Each row is a point. The last column is the point's height on a tilted bowl or saddle (a function of degree 2), plus a little noise. Along how many of its main directions does it bend up, bend down or stay straight?
(in the rows, 128 means zero)

Points, 15 rows:
[[109 107  88 126]
 [150 112  98 132]
 [105  98 133 124]
 [ 78 112 105 129]
 [126 127 118 126]
 [156  87 101 134]
 [ 77 131 150 137]
 [150 236 166 241]
 [118 127  83 131]
 [148 129 136 137]
 [150 163 120 152]
 [ 89 117  70 139]
 [132 108  92 127]
 [116 185 128 156]
 [120 151 114 134]]
Directions: 3 up, 0 down, 0 straight

Points, 17 rows:
[[ 97 175 147 145]
 [114  66 158 122]
 [148  82 133 114]
 [142 194 138 158]
 [ 97 121 132 146]
 [164 140 136 144]
 [202 150 132 173]
 [134 155 145 140]
 [153 175  99 190]
 [100  82  61 167]
 [127 117 105 147]
 [145 120 121 138]
 [142 125 115 144]
 [116 187 129 159]
 [153  82 114 116]
 [ 96 184  97 199]
 [114 131 141 138]]
Directions: 2 up, 1 down, 0 straight

Points:
[[109  94 151 118]
 [150 129 152 112]
 [ 75 103 101  99]
 [120 112 152 123]
 [127 109 109 107]
 [ 73 116 153 122]
 [144 136  70  80]
 [101 135 128 122]
 [124  98  81  83]
 [104 100 164 122]
 [118 198  85  79]
 [ 54 104 158 112]
 [143  82  98  77]
 [178 144 108  81]
 [178 134 173  93]
 [139 141 158 117]
 [126 105  96  98]
 [160  95 111  86]]
Directions: 0 up, 3 down, 0 straight

Points (25 x 5):
[[151 152 145 148 118]
 [141 162 102 159 162]
 [129 127 102 170 172]
 [138 107  96  79 169]
 [159 153 133 132 130]
 [ 78 126 157 144 132]
 [123  85 103 102 154]
 [152 137 149 129 122]
 [142 136 142 129 123]
 [153 125 113 130 148]
 [ 92 147 122 106 137]
 [167 130 106 162 170]
 [ 60  95  72  54 181]
 [146  62 177 152 168]
 [105  55 138 108 137]
 [ 82  99 186 144 150]
 [144 129 102 112 158]
 [ 61 113 121  75 136]
 [127 126 118  82 145]
 [135 114 129 104 131]
 [179 125 142 171 144]
 [132  89 205 144 164]
 [130 137 148 115 121]
 [121  87 137 163 150]
 [164 103  80  71 219]]
Directions: 3 up, 0 down, 1 straight

Points (25 x 5):
[[ 88 139 126 172 152]
 [135 182  65 121 104]
 [ 99 124 152 125 164]
 [110  98 114  85 123]
 [ 96 100 134 135 146]
 [129 121 116 167 125]
 [105 150 177 161 165]
 [195 139  87 154  58]
 [173 112 125 103  94]
 [ 86 157 103 121 169]
 [ 92 149 145 114 174]
 [140 170 163 127 152]
 [156 169 115  79  79]
 [151  77 110 107 102]
 [142  98 183 125 136]
 [158 131  88 183  87]
 [171 133  95 184  76]
 [118 110 121 123 140]
 [146 205 131 190 115]
 [121 128 103 118 136]
 [139  33 107 103  89]
 [149 116 141 122 127]
 [116 146  91 126 141]
 [130 168 105 101 121]
 [100  98 175 147 143]]
Directions: 0 up, 2 down, 2 straight

Points:
[[102 153 150 165 178 162 147]
 [184 107 121  98 151  89 164]
 [143 114 116 124  54 137 161]
 [184 116  87 152 146 129 151]
 [179 159  44 159 129 160 177]
 [178 164 115 178 154 146 154]
 [136  75 139 117 168 112 158]
 [137  81 108  81 127 108 159]
 [147  87 154 110 137 140 159]
 [131  80 124 139  69 113 166]
 [159 113 182 106 109 129 167]
 [122 147 155  85 133 133 146]
 [181 147 102  95 118 131 153]
 [135 125 141 140 127 131 138]
 [188 104 151 129 145 122 161]
 [102  62  82  93 109 110 161]
 [136  98 166  91  65 132 178]
 [137 150 113 147 162 157 138]
 [ 96 127 151  86 102 139 152]
 [189 115 104  97  60 161 184]
 [132 114 204 154 169 103 174]
 [153 127 142  94 169 134 153]
 [131 130 151 149 140 106 138]
 [133  99  83 165 101 141 153]
 [ 85 122 126 177 140 148 147]
 [115 163 157  96 109  61 158]
 [136 140 140  56 120 106 161]
 [176 116  81 137 180 156 159]
 [154 157 173 128 126 150 149]
 [109  98  79  72 100 194 174]
 [132 131 187 196 131 167 175]
 [176 186 133 176 133 165 162]
 [118 119 123 121  69 151 154]
 [ 97  92 103 118 159 145 141]
 [120 122 156  98 132  97 149]
 [ 89 129  79 112 117  92 138]
 [147 126 131 133 134 108 136]
 [131 115  61 124 133 133 141]
 [146 127 149 134 103 117 143]
 [117 159 137 108  95 153 143]
 [163  74 125 153  55 157 194]
 [190 137 177 117 173 114 171]
 [103 144 117  88 239 134 174]
 [112 104 129 119 111 133 141]
 [113 150 169 101 116  73 156]
 [146 133 144  96 134  92 147]
 [130 142  87  88 128 116 140]
 [115  96 150  98 166 115 154]]
Directions: 6 up, 0 down, 0 straight

Points (40 x 7):
[[126  91  82 138 143 175 146]
 [124 117 175  96 133 165  98]
 [ 95 153 124  96 111 167  96]
 [192 129 164 144 134  89  97]
 [115 108 137 128 134  80  97]
 [172 113 146 133 110 120 117]
 [135 148 151 109  95 161 109]
 [ 56 152  66 107 196 107  22]
 [117 160 162 148 134 108 102]
 [167 188  92  86 143 129  85]
 [126 116 127 170 116 144 127]
 [ 49  90  99 142 128 113  97]
 [165 145  94 155  88 157 136]
 [114  91 143 121  77 131 127]
 [126 177 112 119 167 104  93]
 [112  78 178 116 117 122  85]
 [135 121 144 102 138 112 109]
 [108 108  88 166 110 156 148]
 [ 72 108  73 173 135 104  99]
 [ 99  81  96 147 120 114 138]
 [ 76 169 165  91 143  98  84]
 [112 181 123 139 167 122  94]
 [190 134 108  85 135 195  97]
 [ 99 154 112 105 118  63  95]
 [122 160 181 114 165 180 114]
 [124 147 155 175 179 155 115]
 [125 161 161 136  98 132 105]
 [120  90 157 142 107 135 112]
 [159 206 171 133 153 119 132]
 [145 136  98  90  84  78 124]
 [151 149 141 109  79 120 112]
 [121 167 147  89  87 137 100]
 [159 109 140 114 114  96 110]
 [172 129 125  85 110 124 111]
 [107 117 150  98 120 127 106]
 [ 88 115 144 154 133 126  95]
 [109 112 176 161 118 163  98]
 [137 105 108 138  84 210 149]
 [131 167 136 139  67 107 101]
 [163 171 123 213  82  94  71]]
Directions: 1 up, 4 down, 1 straight

Points:
[[165 124 125 149 144  90  97 113  93]
 [173 120 181 187 121 185 182 146 174]
 [100 148 168  95 137 172 139 136 130]
 [127 133 144 100 172  87  85 126 134]
 [111 185  84  55  84 110 128 117 124]
 [140 114 113 167 110  96 182 126 106]
 [101 124 125 121 128 127 142 113 131]
 [150  68 137 157 106 146 125 178  93]
 [161 168 103 133 125 115 118 138 102]
 [ 61 139 136 137 106 179 163 162  82]
 [ 99  94  99 129  75 153 166  79  99]
 [105 185 178 105 134  65 129 168 117]
 [ 60 108 108 102 120 176 114 127 128]
 [136  91 143 175  67 145 141 159  77]
 [126  91 192 156  90 167 131 193  97]
 [ 40 159 168 115 147 159 116 167 116]
 [172  78 128  91  94 134  96 126  89]
 [140 150  95 135 111 171 142 101 108]
 [139 104  94  77 119  96 121 153 107]
 [116 119 128 109  80 121 121 103 115]
 [173 127 100 112 167 138 132 139 113]
 [167 160 121 112 126 132 105 166 110]
 [144 126  91 152 115 133  62  54  65]
 [106 106  50 109 101 129  89 139  90]
 [133 154 108 110 134  80 129 139 115]
 [144  88 218 116 187 141 110 167 149]
 [ 99  95  81 113 103 142  90 144 109]
 [138 111  93 169 164 132  99 101  92]
 [ 98 113 149 145 147 179 115 146 118]
 [142 139  69 167 102  66 114 143  32]
 [140 131  97 102 115  65 127 142  97]
 [128 131  85 153 119  89 130 123  87]
 [130 144 106 103  50 114 112 148  84]
 [149 138  62 190 158 116 119 115  58]
 [104 115 137 128 130 229  98 164  89]
 [174 117 152 147 162  77 144 162 110]
 [158 131 120 180 125 133 183  87 155]
 [124 108 123 120 117 185 144  87 117]
 [111 159 154 157 106 112 134 107 111]
 [174 150 172 153 164  95 146 139 139]
 [ 74  89 120 106 106  50  95 173 127]
 [119 128 136 135 160 140 107 114 128]
 [105 152 128  64  89 163 144 135 112]
 [113  83 185  53 163 157  98 167 163]
 [159 147 156  92 105 107 148 100 131]
 [128 136 136 114 111 101 125  95 126]
 [ 41 141  82 140 159 155 113 146 107]
 [128 161 148 143 178 119  79 110 108]
 [120  97 126 147 168 191 172 127 132]
 [ 85 150 124 143 115 157 156 119 110]
 [ 97 106 116  99 180 108 113 131 146]
 [146 120  46 133 121 170  95 140  45]
 [122  77 143 122  73 153 145 133 100]
 [ 96  60 124 118 112 118 143 128 122]
 [111 170 175 128 106 119 119 120 119]
 [137 140 166 180 102  84  98 150  63]
 [124 103 168 121  91  96  99 134 110]
 [102 157 130 172  79 133 118  70  90]
 [124 108 128 143 104 147  79 112  99]
 [ 84 105 152 149 107 176  78 127 100]
 [188 129 137 138  91 138 142 134 117]
 [175 128 134 110 172 127 127 145 132]
 [105 125 120  75 163 148 150 107 136]
 [150 154 132 139 132 130  86 122 107]
 [151 166 134 124 106 136 140 166 115]
 [160 126 137 130 126 115 160 161 122]
 [120 134 110 136 179 140 173 132 128]
 [ 68  95  99  97  88 140 113 122 131]
 [145  61 157  99 128 123 146 153 128]
 [144 103 111 101 158 119 146 105 130]
 [ 61 108 118 163  88 153 114 131  88]
 [151 134 190 112 162  96 178 122 150]
 [184 177 135  91 197 138 102 122 124]
 [125 212  80 101 148 224  69 116  53]]
Directions: 1 up, 5 down, 2 straight

Points:
[[123 112 182 106 111 154 145 125 120]
 [131 194 157  87 104 174 156 135  81]
 [123 147 197  93 138 132 121  99 152]
 [124  99 160 113  79 154  87  95 154]
 [141  62 141 177 152 110 120 110  74]
 [ 83 129 168 139 170 109 173  98 165]
 [101 149 122 191 114 142  83 137 113]
 [122 112 144 156 107  60 168  76 155]
 [ 96 111 163 118 106 102 181  95 163]
 [142  84  54 110  66 106 138  75 136]
 [114 132  92 104 116 147 149 169 131]
 [ 56 150 168 143 157 101 117 150 180]
 [142 123 157  82 165 172 117 178 116]
 [ 88  92 151 120 218 201 117 132  95]
 [125 123 113 120 142  97 144  93 109]
 [ 88 114 152 107 162  98  99  68 160]
 [125 125 161 110  89 106 130  68 173]
 [120 164 130  91 143 138 135 202 131]
 [109 132 133 118 162 132 137  85 122]
 [108 162 114  86 145 110  94 137 102]
 [170 100 103 134 123  95 107 123 101]
 [131 137 150 163 161 146 139  61 132]
 [159 111  90 180 114 115 198  83  71]
 [181 124 194 151  94 143  78 147 114]
 [119 121 130 133 133 116  96 182 135]
 [ 86 164  77 115 123 139 116 106  77]
 [166 137 107 166  84 137 137 106 136]
 [102 113 135 173 161  85 122  96 114]
 [119 154 132 144 110 149  74 104 122]
 [120  80 132 112 134 137 146 190 127]
 [107 160 120 184 102 181 157 137 115]
 [ 31 135  65 162 164 137 120 118   7]
 [117 136 164 163  94 209 158  86 120]
 [ 96 197 136 104 164 111 117 141 121]
 [118  76 123 153  86  81 136 135 147]
 [155 150 151 119 173 165 152 183 129]
 [ 98 146 146 155 180 132  98 122 120]
 [149  99 161  97 126 177 132 100 138]
 [161 103 123  93 132 123 132 143 118]
 [112  88 100 106  82 135 125 156 146]
 [127 122  93 112 145 126 102  65  97]
 [145 136  97  98 132 155 123 115 117]
 [109  95 120 166 165 153 172 124  70]
 [106  84  73 134 138  50 140 147  94]
 [121 140 160 166 138 109 100 134 143]
 [107 119  95 135 113 126 122 127 113]
 [163 138 148 157 102 107  98 188 143]
 [195  97 147 133 140 141 142 159 103]
 [154 102 122 128 153 124  96 122 108]
 [ 93 123 152 109 144 146 125 106 125]
 [ 66 111 129 143 122 195 108 132  74]
 [152 158 169 122 115  66 110  96 157]
 [167 168 147 117 111 143 148 137 115]
 [115 108 124 127 117 138 140 148 123]
 [ 99 184  91 120  92 188 127 173 117]
 [ 62 111 149 130 109 142  98 119 122]
 [ 61 109 113 159  59 147 123 155 164]
 [124 118 157 115 146 142  75 142 118]
 [ 79 139 180 125 163 159 129  88 143]
 [ 94 137 102  96 161 157 152 137 102]
 [ 87 147 134  54  95 125 143 109 106]
 [151 108 139 138  66 134  96 226 166]
 [101 115 137 184 101 109 165  86 139]
 [ 78 120  83  73 126  85 101 169 118]
 [121 121 107 138 156 166  86 141  90]
 [123 108 106 105  88  61 153 131 142]
 [ 97  85 151 112 141 124 138 137 128]
 [164 161 147 134 103 132 140  78 146]
 [172 165 148 151 170 112 159  92 127]
 [133 177  90  77 123  81 103 111  78]
 [ 95 178 156  91  77 151  98 219  89]
 [ 61 134 140 113 167 117 136 102 130]
 [124 172 106 151 117 121  85 153 122]
 [105 144 155 165 101 102 141  98 163]
 [105 124 114 130 145 164 170 115 101]
 [142 140 118 156 105 225 122 170 119]
 [159  90 158 152 151 101  95 158 117]]
Directions: 3 up, 3 down, 2 straight

Points:
[[135 128 141 195 117 138  76 104 148]
 [158 118 170 112 153 185 153 117 129]
 [147 123 131 128 178  79 144 110 141]
 [143 118  90 159 207  78 107 130 174]
 [ 60 141 107 183 127 151 114 117 182]
 [109 124  91 138 111 147 155 246 155]
 [142  91  88 149 158 125  82  85 151]
 [125 151 144 100 145 158 115 197 116]
 [141 129 108 110 150  74  83 153 157]
 [109 157 114 117 150 140 152 148 170]
 [139 129 135  96 165 147 113 157 133]
 [130 105 133 163 136 127 111 123 133]
 [ 86 148 125 180  94  72 126 154 195]
 [133 139 133 100 133 145 120 157 132]
 [165 166 118  99 165  58 113  90 141]
 [ 71 105 136 170 121 152  82 157 139]
 [138 133 116 189 124 125 127 121 149]
 [125 140 104  65 183 149 112 149 164]
 [148 102 153 190 140  90 125 142 127]
 [143 114 182 150 111 130 142 132 122]
 [116 168 105 116 153 141 112 166 165]
 [120 165 139 118 186 180  94  98 136]
 [ 89 116 128  92 169 132 180 179 163]
 [ 77 130 113 103 152 143  94 137 132]
 [148  95 187 103 144 150 104 102 120]
 [ 84 197  81 103 136 124  89 140 176]
 [143 143 150  92 128  79 115 176 129]
 [ 96 149 118 147 132 175  77  67 131]
 [116 144 174 118  79 125 169 126 122]
 [146 107 128  66 130 156 147 181 132]
 [144 103 162 104 154  66  67 156 119]
 [106  77 166  86 166  83 146 155 101]
 [130 123  84 168 178 125  95 162 174]
 [125 107 100 148 160 143 107 152 148]
 [133 178 125  98 124 103 139 154 150]
 [146 137 129 103 165 143 130 141 145]
 [115 139 166 109 152 126 117  93 123]
 [133 119 101 115 131  90 113 108 139]
 [120  99 149  99 171 174 122 101 130]
 [154 157 125  50 161 125 130 127 154]
 [102  64 136 105 113  85 113  95  70]
 [150 205 158  62 155 135 163 149 152]
 [195 117 146 110 182 136 176  94 134]
 [170 110 118  84 104 168  67 182 136]
 [ 92 153 125 179  50  91 115 137 178]
 [ 80 120 122  80 127  96 138 116 102]
 [ 64 125 112 157 129  67 160 130 175]
 [103 101  69 197  98 150  91 157 194]
 [123 112 175 141 102 103  61 152 133]
 [133 141 106 140  96 136 148 133 146]
 [186  79 132 175 162 141 134 112  91]
 [154  93  89  82 140 145 127  90 146]
 [121 157  50 174 185  71 178  94 229]
 [150 123 113 138  98  99 165  77 104]
 [178 149 100  92 134 135  85 141 162]
 [107 130 115  88  91 115 152 109 104]
 [134 161  93 154 139 101 157 111 172]
 [127 110  85 112 128 179 112 169 152]
 [ 73 170 156 147  86 113 119 124 142]
 [ 94  92 130 155 142 143 136  83 124]
 [158 139 117 139 115 127 136  78 122]
 [123 133 140 144 138 121 129  93 133]
 [119 131 100 154 139 130 119  94 152]
 [ 75 104  93  98 126 156 135 206 135]
 [131 168  67 170 157 140 162 122 203]]
Directions: 3 up, 3 down, 2 straight
